Every row gives one point. The points of each table are mixes of a few directions, plus a little noise. How many directions does each table use, and how many do they share? Where both have some left over, give the other angles between the two spaces (their principal angles), to ten degrees, smallest first.
In the rows, zero is written as 128.

First, 4 rows:
[[ 90 104  62]
 [140 136 149]
 [175 158 210]
 [107 114  91]]
Second, 5 rows:
[[163 150 189]
 [107 114  91]
 [172 156 204]
 [ 95 107  70]
 [103 112  85]]
Directions: first 1, second 1, shared 1

First (8 x 4):
[[152  85  98 111]
 [177  39  68  93]
 [ 79 173 121 125]
 [ 95 162 128 129]
 [182 117 196 164]
 [172  96 148 138]
 [ 76 205 164 149]
 [ 93 147 101 114]]
Second (8 x 4):
[[129  82 159 152]
 [105 103 136  86]
 [143 134 130 162]
 [133 135 126 138]
 [ 90  45 169  78]
 [137 151 116 137]
 [105 128 119  74]
 [182 247  68 197]]
Directions: first 2, second 2, shared 0; angles 40, 70

First, 7 rows:
[[127 128 128 127 126 130]
 [117 131 131 116 115 145]
 [ 93 138 136  87  85 182]
 [102 136 134  97  96 169]
 [132 127 127 132 132 123]
 [197 108 112 209 211  22]
 [129 128 128 129 129 126]]
Second:
[[145 140 113 170 142 128]
 [115 119 139  97 118 128]
 [105 112 147  73 110 128]
 [145 140 113 170 142 128]
 [103 110 149  67 108 128]
 [178 163  86 249 167 128]
 [104 111 148  70 109 128]]
Directions: first 1, second 1, shared 0; angles 50

First, 10 rows:
[[133 125 127 132 122 109 119 127]
 [121 132 129 121 137 156 141 130]
 [127 129 128 127 130 133 130 128]
 [109 139 132 110 152 201 162 133]
 [133 125 127 133 122 109 119 127]
 [133 125 127 133 122 109 119 127]
 [137 123 126 137 116  93 112 125]
 [120 133 129 120 138 159 142 130]
 [159 109 122 158  89   7  72 119]
 [109 140 132 110 153 203 163 133]]
Second:
[[134 124 127 134 120 104 117 126]
 [127 129 128 127 130 133 131 128]
 [113 137 131 114 147 186 155 132]
 [130 127 128 130 125 120 124 127]
 [141 120 126 140 112  79 105 124]
 [ 97 146 134  99 167 248 184 137]
 [127 129 128 127 129 131 129 128]
 [138 122 126 138 115  88 109 125]
 [145 118 125 144 107  62  97 123]]
Directions: first 1, second 1, shared 1

First:
[[133  57   7 135 154 120 140 133]
 [122 133 122 148 142 113  93  95]
 [127 145 164 148 128 165 102 117]
 [ 89 164 162 130 149 142 139 120]
 [141 153 179 162 134 147 121 112]
 [147 136 152  85  95  89 178 165]
 [138 108 109  88  95 120 123 154]]
Second:
[[ 88 128 107 102 134 137 115 131]
 [ 73 136 101  85 142 110 152 140]
 [149 119 134 121 103 134 107 135]
 [134 129 128 103 116  97 158 146]
 [ 79 125  97  58 112 114 128 154]
 [157 134 151 202 158 150 124  94]
 [228 126 185 230 129 145 122  96]
 [115 127 121 122 130 135 118 127]]
Directions: first 5, second 3, shared 3

First (8 x 9):
[[114  84 109 131 175  17 145  82 110]
 [126 128 130 137 136 129 138 125 124]
 [ 93 186 133 164  66 161 168  58 123]
 [146  73 100 109 181  47 124  92 106]
 [106 178 149 132  66 181 118 159 155]
 [159  89 128 130 194 134 133 159 114]
 [ 83 159 163 171 119 138 157 172 147]
 [197 127 112  49  87 218  41 176 145]]
Second, 10 rows:
[[128 150 141 173 119 190 152 162 113]
 [111  86 118 181 136  65 155 146 157]
 [101 135 188 134 190 157 161 172 204]
 [ 99 109 164  96 204  68 135 138 179]
 [132 110 127 169  75 176 147 132 244]
 [156 168 113  82  95 180  92  97  58]
 [159 154  98  74  86 150  82  81  62]
 [146 177 138  98 114 210 111 123  83]
 [121  97 105 129 142  41 122 116  97]
 [127  94  89 144 120  41 121 112  82]]
Directions: first 4, second 4, shared 2; angles 70, 70

First (8 x 11):
[[105 184 137 127  78  92 212  32  93 101  97]
 [125 116 118 129 190 150  71 167 133 170 150]
 [156  98 123 103 200  84 121 205 115 153 152]
 [157  90 121 125 131 121 101 185 156 118 141]
 [155 114  90 134 174 104  47 172 175 143 158]
 [102 141 164 133  45 164 202  69 102  93  91]
 [101 158 140 150  40 166 159  44 133  92  97]
 [122 121 130 123 167 142 111 151 116 155 138]]
Second:
[[120 170 124 140 164  55 139 141 126 167 115]
 [129 112 130 119 115 154 124 122 130 113 135]
 [147 178 115 201 164  60 141 156 104 171  85]
 [106  44 147  26  66 249 106  86 160  54 189]
 [110  84 141  60  97 188 116 103 149  90 167]
 [132 138 125 143 135 116 130 133 124 136 120]
 [172 162 110 243 144 103 138 161  89 153  70]
 [ 96 102 142  42 115 149 120 104 157 108 171]
 [140 163 120 176 153  80 137 147 113 158 100]]
Directions: first 4, second 2, shared 0; angles 30, 90

First (9 x 12):
[[155 126 104 149 106 121 168 116 138 119 101 151]
 [198 119 167 111 103 174   7 113 106 160 146 219]
 [130 139  99 149 153 140 202 120 129 121 102 160]
 [142 129 142 121 134 149  93 125 118 140 137 160]
 [111 146 125 128 182 159 160 130 115 134 128 158]
 [ 77 142 136 114 183 138 142 142 118 132 146 101]
 [136  90 145 116  22  51  50 138 157 114 142  21]
 [ 86 130 125 123 141 107 152 140 134 119 135  72]
 [114 131 108 141 131 113 179 128 137 115 114 110]]
Second, 8 rows:
[[132 166 116 105 123 135  96 121 124  99  96 122]
 [178  92  93 174  74  98 221 124 160 111  87 153]
 [ 81 153 133 123 157 127  95 110 107 160 168  95]
 [ 85 150 135 104 173 139 127 144 120 117 132  99]
 [117 100 150 130  99 100  87 130 131 153 170  86]
 [ 96 165 132 116 181 158 105 114 101 149 147 141]
 [122 161 127 120 149 152  90 105 107 145 137 150]
 [214  38 137 153  68 115 203 175 175  92  86 181]]
Directions: first 3, second 5, shared 3

First:
[[148 141 149 105  67  85 121 119 122  88  94 141 174  76]
 [110 141  85 190 162 165 165 154 106 137 127 120  44 156]
 [153 146 154  99  48  72 120 118 120  76  83 145 187  60]
 [133  86 176  49 150 120  71  92 176 165 177 126 217 149]
 [120  89 151  84 180 148  90 107 166 178 184 119 166 174]
 [108 110 111 145 193 172 129 133 139 172 168 115  89 184]
 [121 125 119 139 149 144 133 132 128 140 138 123 108 146]
 [130 185  78 214  75 119 195 168  67  66  54 136  40  79]]
Second, 10 rows:
[[151 111 146  98 144 191 132 132 161 113 164 145  69 222]
 [102 132 169 127  87 104 144  91 151 145 154 133 176 126]
 [142 120 119  98 135  82  81 131 111 130  96 117 197  56]
 [174 103 137  79 160 205 115 147 160  98 155 148  54 230]
 [137 132 119 128 124 118 123 136 116 116 109 128 130 107]
 [177 126 157  95 102 212 158 141 165  60 150 168  21 249]
 [ 87 167 107 195  82  55 158 122  83 136  82 113 171  21]
 [ 84 122  89 163 185  83 102 127  98 200 122  88 190  53]
 [119 110 155  99 134 120 107 104 153 155 158 125 177 137]
 [106 158  82 198 128 112 161 150  83 128  90 115  93  80]]
Directions: first 2, second 4, shared 2

First:
[[147 131 126  88 158 160  70  94 148 138 121 109 166 122 104 138 145 123]
 [114 126 148  52 137 156  83  95 108 131 128 150 144 119 102 109 126 121]
 [118 135 123 163 140 151 132 149 131  81 125 118 132  99 155 124 146 156]
 [123 162 120 158 114 124  94 161 129  96 156 114 139 122 131 138 161 112]
 [129  98 105 148 142  76 150 102 172 145 156 109 142 133 141 136 129 137]
 [ 97 126 132 116  94 120 143 133 109 149 138 162 110 142 134 109 117 131]
 [122 109 145 122 139  88 163 128 110  91 143 136 112 112 129 116 109 122]
 [131 108 143 142 105 120 214 146  94 155  86 159  70 149 139 117  76 137]
 [171 156 109 161 124 156 102 145 150 165  98  96 137 153 118 166 144 113]]
Second:
[[156 128 138 124 128 185 131 112 143 152 107 138 153 131 138 115 124 139]
 [129 133 132 155 132 152 123 125 142 116 120 119 122 112 134 115 137 121]
 [118 120 142 114 126 145 129  97 132 182 109 137 134 133 113 118 108 117]
 [125 128 134 139 127 163 124 110 142 162 105 128 130 125 126 117 123 124]
 [ 93 137 104 139 133 125 119 149 115 157 100 111 127 133 124 166 129 157]
 [142 127  78 115  72  30 140 173 121 120 188 144  81 195 140 152 143 127]
 [130 133 148 152 160 103 124 144 121   7 166 108 119  73 134 109 149 106]
 [131 119 148  85 146 122 134 115 107 127 130 138 158 122 116 132 109 134]]
Directions: first 6, second 5, shared 2; angles 30, 90, 90

First (11 x 20):
[[146 159  66 118 136 111 146 135  85 179 164 157 129  72 121 144 175 117
  124 127]
 [134 117 162 146 141 161 158 136 128  86 128  94 165 192 102 107 112 109
  121 121]
 [117  46 145 111 132 165 127 116 194 130 194  92 116 118 125 209  80  93
   87 101]
 [139  93 119  88 147 175 149 122 114 139 202 116 123 109 129 196 145 120
  101 110]
 [158 156 159 162  84 151 134 167  92 160 118  43 100 161 178 143 142 142
  169 151]
 [143 134 119 155 153 135 164 142 129 146 144 107 165 135  93 126 145  68
  114 121]
 [ 93 109 152 125  89  92  76 109 170  76  75 157 101 148 149  91  58 190
  143 133]
 [124 188 119 133 143  89 114 124 100 131  58 178 136 115 127  63 175 143
  155 150]
 [134 179 162 114 122 138 112 131  68 107  66 132 110 157 169  86 172 192
  173 158]
 [126 156 104 114 157 104 113 117 125 174 108 167 120  67 132 131 185 109
  130 137]
 [ 96  71 102 140 104  86 117 111 202  80 151 164 145 135  84 114  19 124
   92  98]]
Second:
[[178 134  99 109 103 137 183 148 105 156 205 112 140 147 115 163 112 142
  107 107]
 [145 107  85 119 102 140 158 139 103 134 209 118 128 123 119 169 100 139
  108 108]
 [147 143 135 122 128 127 143 133 128 141 128 124 135 142 126 126 134 130
  126 126]
 [166 185 180 120 149 116 145 133 148 157  62 126 147 169 129  90 167 125
  140 140]
 [117 171 196 137 166 109  95 115 165 129   7 140 134 146 140  66 174 113
  156 156]
 [ 54  36  53 146 102 145  87 115 102  74 212 135  94  58 129 179  70 129
  115 114]
 [169 171 159 117 136 121 155 137 136 157 101 122 145 164 125 110 152 129
  131 131]
 [ 18  48  97 161 132 132  40  97 131  57 117 150  88  52 142 134  97 115
  139 139]
 [105 146 170 139 155 116  93 115 154 119  44 139 126 130 138  86 155 116
  149 149]
 [179 140 106 109 107 136 182 148 108 158 194 113 142 151 116 157 117 141
  109 109]]
Directions: first 6, second 2, shared 1; angles 50

First, 11 rows:
[[133 108 124  94 137 118  91 118 183 175  98 116 162 106 128 144  86 133
  157 120]
 [134 150 145 133 109 107 105 122 145 142 104 127 137 156 126 131 128 128
  132 128]
 [128 153 142 149 110 118 132 130 113 112 126 133 115 159 126 122 149 126
  117 132]
 [195 131 124  53 162 155 105 173  69  87 138 129 101  92 143   7 106  78
  107 134]
 [120 149 148 146  91  90 117 129 173 153  92 123 125 174 132 161 139 138
  143 116]
 [ 89 125 120 181 138 146 135  62 119 141 155 137 187 115  98 185 127 161
  119 149]
 [156 185 159 143 118 121  67  80  97 132 115 140 186 154  97  94 114 124
  102 161]
 [ 78  66  70 166 193 216 219 101  38  67 240 144 127  38 113 147 146 145
   95 149]
 [160 109 122  61 132 117 115 181 159 137 101 114  93 114 157  88 109 103
  151 106]
 [ 99 136 138 164  90  97 162 147 160 130 113 125  87 179 140 179 168 142
  140 108]
 [114 102 116 120 124 122 159 160 155 129 127 118  90 126 148 150 139 130
  147 106]]
Second, 11 rows:
[[131 135 142 118  87  84 124 175 194 153  85 122  90 180 147 142 150 129
  165  94]
 [143 127 141  92 105  85  95 151 202 173  68 110 121 148 146 140 106 124
  162 106]
 [ 99 127 107 185 145 177 121  83 100 124 197 172 206 122  68 133 163 166
  139 141]
 [112 116 105 157 161 183 161 108  54  83 198 150 141  93 106 110 149 134
  102 147]
 [153 145 158  89 106  74 118 145 156 142  54  87  78 143 175 135  87  97
  110 127]
 [140 139 144 112 111  98 120 141 151 139  90 112 106 146 148 133 116 116
  128 123]
 [171 139 139  76 105 105  94 198 167 136  97 133  96 166 142  65 144 106
  166  96]
 [104 109 105 159 177 184 168  73  41  87 192 132 153  63 112 137 115 134
   77 167]
 [126 167 137 179 125 153 106  88  77 108 170 165 184 154  80 103 161 143
  113 152]
 [ 98 107 116 149 134 134 174 121 121 117 143 119 105 113 139 172 134 138
  118 128]
 [131  96 115  91 153 131 129 125 145 144 114 106 127  80 145 139  84 121
  129 128]]
Directions: first 4, second 5, shared 4

First:
[[ 90 151 128  96 105 112 127 143 131 124  97  72 135 140 114 102 140  84
  133 139  88 100 120 149]
 [184 131 125 129 126 133 113 132 139 128 176 139 122  99 119 143 126 150
  131 153 141 117 165 132]
 [144 103 130 162 146 131 114  94 134 111 144 165 103 131 151 133 116 179
  136 120 162 153 123 117]
 [ 95 122 130 130 141 145 170 149 100 162  92 152 163 142 130 144 129  98
  104  89 129 154 102 104]
 [  7 130 134 114 133 132 190 153  87 163  17 113 176 183 135 115 138  49
  101  61  94 156  52 108]
 [ 90 156 127  93  93  91  92 119 153  90 105  38 102 144 118  75 141 100
  156 164  77  80 124 173]
 [195 111 126 153 147 149 126 125 128 139 183 186 126  97 131 165 117 173
  121 132 170 146 158 109]
 [227 102 126 170 149 141  94  96 148 110 216 194  92  89 141 159 109 219
  140 152 188 144 174 117]
 [118 146 126 105 111 119 125 142 132 127 120  92 133 127 115 116 136 101
  131 142 103 105 134 143]]
Second (8 x 24):
[[150 137 126 117 125 137 138 151 123 146 143 132 145 111 114 143 131 114
  118 135 126 120 147 126]
 [ 89 113 132 147 134 113 111  88 136  96 102 122  97 157 153 102 122 153
  145 116 132 142  95 132]
 [ 51  97 136 166 139  97  94  48 144  66  76 116  67 187 177  76 117 177
  162 104 137 156  63 137]
 [203 158 121  91 117 158 162 206 112 190 180 140 189  70  79 179 139  80
   94 151 119 101 192 119]
 [ 80 109 133 151 135 109 107  78 139  89  95 120  90 165 159  95 121 158
  149 113 134 145  87 133]
 [ 83 111 132 150 134 110 108  82 137  92  98 121  92 162 156  98 121 156
  148 114 133 144  90 133]
 [203 157 121  91 117 158 161 205 112 189 179 140 188  71  80 179 139  81
   95 151 119 102 192 120]
 [164 142 125 110 123 142 144 165 121 157 152 134 157 101 105 152 133 105
  112 139 124 115 158 124]]
Directions: first 3, second 1, shared 1

First (10 x 32):
[[132 107 105  95 144 129 100 128 143 140 114 104 144 109 146 156 134 139
  128 130 120 135 114 127 144 142 141 124 105 146 122 136]
 [151  91  91  87 151 122  64 109 147 152 103  93 176  71 163 160 134 124
  119 137 123 159  98 119 166 150 150 122 109 130 118 162]
 [124 177 200 200 124 126 205  79 111 129 201 222  74 190  35  35  70  87
   90 112  46 149 223 103 106  92 100 166 142  67 167  67]
 [147 121 115 151 110 115  93 121 113 123 108 112 167  79 163 120 139 100
  136 147 188 141  88 127 137 127 127 117 175  95 112 181]
 [158  85  82  95 144 115  44 107 141 151  93  81 196  47 181 160 141 111
  123 147 150 165  77 119 170 149 151 116 128 116 109 188]
 [109 142 137 130 119 137 163 158 124 112 132 132  97 165 119 133 138 150
  142 121 137  98 134 141 106 123 122 125 124 154 128 107]
 [146 108 101 126 120 118  79 126 124 129  97  96 174  73 174 143 146 112
  137 147 183 141  80 130 145 136 136 113 156 113 109 183]
 [122 110 111  80 154 137 117 134 151 142 122 108 125 133 133 164 132 157
  125 119  93 126 132 129 140 144 143 129  79 167 131 110]
 [ 89 185 199 165 124 146 247 137 121 111 194 206  26 249  32  77  93 147
  115  95  47  93 226 129  78 100  99 158 104 139 166  24]
 [103 153 138 152  93 136 170 183 106  91 119 124  95 166 136 132 155 151
  163 126 195  75 110 155  88 118 111 112 158 152 118 124]]
Second (11 x 32):
[[ 87 179 165  36 177 203 199  88 186 108 194 145  96 194  89 195 167 134
   61  39 102 126 103 164 152 103 127  47 130 112 110  73]
 [113 102 103  95 118 132 126 167 146 133 101  93 115 151 136 158 139 176
  154 134 120  95 130 136 113 136 140 142  75 192 133 106]
 [178 125 154 209  58  89 104 116 142 129 167 150 170 165  56  61 122 110
  101 152  68 134 178  96  99  88 138 182  82 112 169  95]
 [144 146 132 176 163  88 107 162  58 123 114 155 131  70 173 115 115 115
  159 153 159 144 125 122 134 172 114 127 175 126 115 184]
 [134 112 114 106 128 142 109  80 149 139 121 112 153  97 138 129 127  99
  108 125 143 154 103 124 153 116 133 115 149  87 119 149]
 [141 164 159 146  87 145 138 112 151  91 168 133 163 154 102 133 180 101
   89 103 169 121  84 146 122  84 128  81 167  83 116 130]
 [151  69 111 159  73 121 101  26 166 177 116 122 154 106  84  37  62  70
  102 162  82 174 176  80 136  80 133 201 118  50 165 119]
 [ 93 106 101 127 147 113 149 200  84 139  72 118  60 131 165 130  95 185
  207 158 133  88 163 131 100 175 116 169 103 210 134 121]
 [107 151 127 140 147 125 147 178  78 104 102 132 100 107 178 144 137 139
  171 132 199 107 100 149 119 156 109 103 183 144 103 165]
 [138 135 144 105 130 148 129  75 171 133 168 136 152 144  90 131 137 105
   74  99  90 153 126 124 148 101 138 110 116  91 133 106]
 [122 118  97 109 181 101  99 203  82 134  84 112 114  88 195 173 129 175
  184 148 143 114 118 135 133 198 131 128 110 204 112 161]]
Directions: first 3, second 6, shared 3

First (8 x 32):
[[ 97 208 110  78 119 134 128 117 137 100 188  87 140 189  91 137 139 102
  166 129 148 158 113 155 112 133 170 159 105 125 141 143]
 [ 89 178  99 146 123  86 132 133  89  72 199 122 166 102 125 103 209 115
  109 109 111 122  79 168 109  89 145 175 148 140  96  90]
 [162  49 142 146 139 157 128 157 172 126  78 140  97  97 187 110  66 154
   99 140  95 141 167  61 162 141  82 109 145 140 105 127]
 [164  75 165 153 132 126 125 102 101 223  44 171 113 116 106 159 110 143
  132 130 162  80 147 135 125 146 115  68 118 109 170 147]
 [141  73 128 172 136 118 129 152 126 111 109 152 125  72 176 100 131 147
   87 124  91 115 130 100 142 113  93 127 157 142  96 100]
 [149 138 158  83 123 159 123  87 139 216  75 124 106 199  69 185  76 122
  184 142 189 121 158 140 122 171 151  79  81  99 197 185]
 [131 131 127 107 129 146 127 132 154 120 130 114 118 149 133 129 101 127
  139 136 127 149 141 113 135 140 130 131 120 129 129 141]
 [ 92 171  99 139 124  98 132 143 108  60 199 115 159 105 139  98 190 116
  108 112 103 137  88 150 117  94 138 178 147 145  92  93]]
Second (9 x 32):
[[ 63 196  86  63 130 131 160  79 167 194 202  63 183 207  93 167 120  68
  180 130 169 169 155 198 144 157 249 133  61  97 169 186]
 [111 168 133 112 114 130 127 105 108 163 128 125 146 167  79 152 149 115
  167 114 163 119 118 173 103 139 164 119 108 112 167 143]
 [170 107 152 137 136 122 109 132 112 110  99 150  86 100 130 126 115 150
  105 149 126 107 121  90 128 117  71 122 146 136 115 120]
 [129  81 136 203 116 113 129 154  83 133  83 180 152  70 148 102 180 153
  104  88 103  89 107 143 106 110 103 114 168 136 119  81]
 [105 132  99 159 141  77 137 133 102  89 186 125 157  65 158 101 182 118
   79 126  97 118 101 142 139  88 130 164 150 140  79  94]
 [124  84 125 131 138 141 147 116 158 196 102 125 143 130 145 144  91 119
  132 130 133 133 170 131 156 153 158  95 107 113 146 155]
 [140  89 150 163 100 179 120 180 138 112  58 163 123 134 146 103 119 163
  147  86 103 133 131 107 101 145  96 109 157 142 137 100]
 [179 135 137  75 170  97 110  92 142 101 161 101  56 111 129 149  70 123
   87 213 141 127 138  64 173 113  79 143 112 129  96 161]
 [131 164 134 107 108 164 112 161 143  54 132 119 106 164 123 109 122 142
  153 118 116 157 111 102 102 131 101 153 143 144 122 113]]
Directions: first 3, second 5, shared 3

First (9 x 32):
[[110 165 128 140 108 115 146 120 130 103 144 116 148 109 122 120 133 146
   98 129 138 129 127  89 121 124  85 121 152 153 175 157]
 [ 80 110  82 164 155 195 165 104 121 109 148 166 106 179 156 130  65  93
  132 168 101 163  99 157 159 112 199  92 156 108  94 137]
 [146 117 139  86 128 125 110 126 108 144 112 101 129 140 112 167 142 132
  165 100 124 144 127 161 115 137 130 161 127 118  84  72]
 [198  25 141  82 147 112  73 170 153 212  85 102 114 117 135 134 151 141
  165 106 116  83 144 176 112 136 177 142  69  86  79  83]
 [ 94  78 106 136 109  97 208 155 117 112 183 120 155  35 143 102 122 139
  121 160 185  78 128 116 209 108  93  80  83  97 173 243]
 [ 92 113 102 112 120 170 146 106 125 126 143  88 140 152 128 160  96 158
  119 121 105 162 101 131 115 119 146 119 184 130 125 107]
 [159 189 193 138 140 120  40 145 162 158  85 172  94 147 110  85 170 126
   96 111 133 113 175  90  84 157 128 167 101 162 147  97]
 [115 198 168 143 137 145  92 121 127 121 117 181  96 156 111 106 144 107
  118 126 141 145 153 110 124 148 136 157 118 149 124 111]
 [158 157  94 153 109  71 173 104 108  67 133 104 171 116 136 148 131 105
  137 130 108 135  99 122 113 111  57 114 162 150 150 141]]
Second (8 x 32):
[[120  74 221  66 130  91  75 207 134 129 123 110 192  73 169 124 155 227
  156 111 161 108 151 165 191 168  97 122  56 112 121 139]
 [125 194  92 157 120 136 159  77 108 102 133 139 104 158  97 140 123  75
  119 129 117 155 115 106  96 113 115 146 174 150 132 114]
 [ 72 205 149 162 131 148 138 114 115  66 148 176 138 150 141 112 109 126
  107 148 136 167 125 110 157 139 110 118 148 156 147 153]
 [180  78  91 124 128 123 117 123 155 181 105  90 112 133 119 134 132 122
  121 115  99 102 123 124  75 112 153 129 140 120 129 101]
 [181  88 100 126 128 121 103 127 162 174 100  90 120 139 125 134 132 133
  113 114  92 107 122 118  66 115 144 128 147 131 136  96]
 [169   7  84 127 145 148 113 152 182 215 110 102 102 121 147 107 112 136
  113 137 100  73 127 137 103 106 204  94 109  89 125 136]
 [ 82 189 105 166 129 156 176  91  98  86 157 175 102 148 114 124 107  75
  124 150 143 157 123 117 153 118 131 128 147 134 126 152]
 [ 93 188 179  98 113 102 145 133  71  70 149 144 154 103 113 150 153 134
  166 116 178 156 139 148 184 151  68 159 103 132 109 132]]
Directions: first 6, second 4, shared 3; angles 60
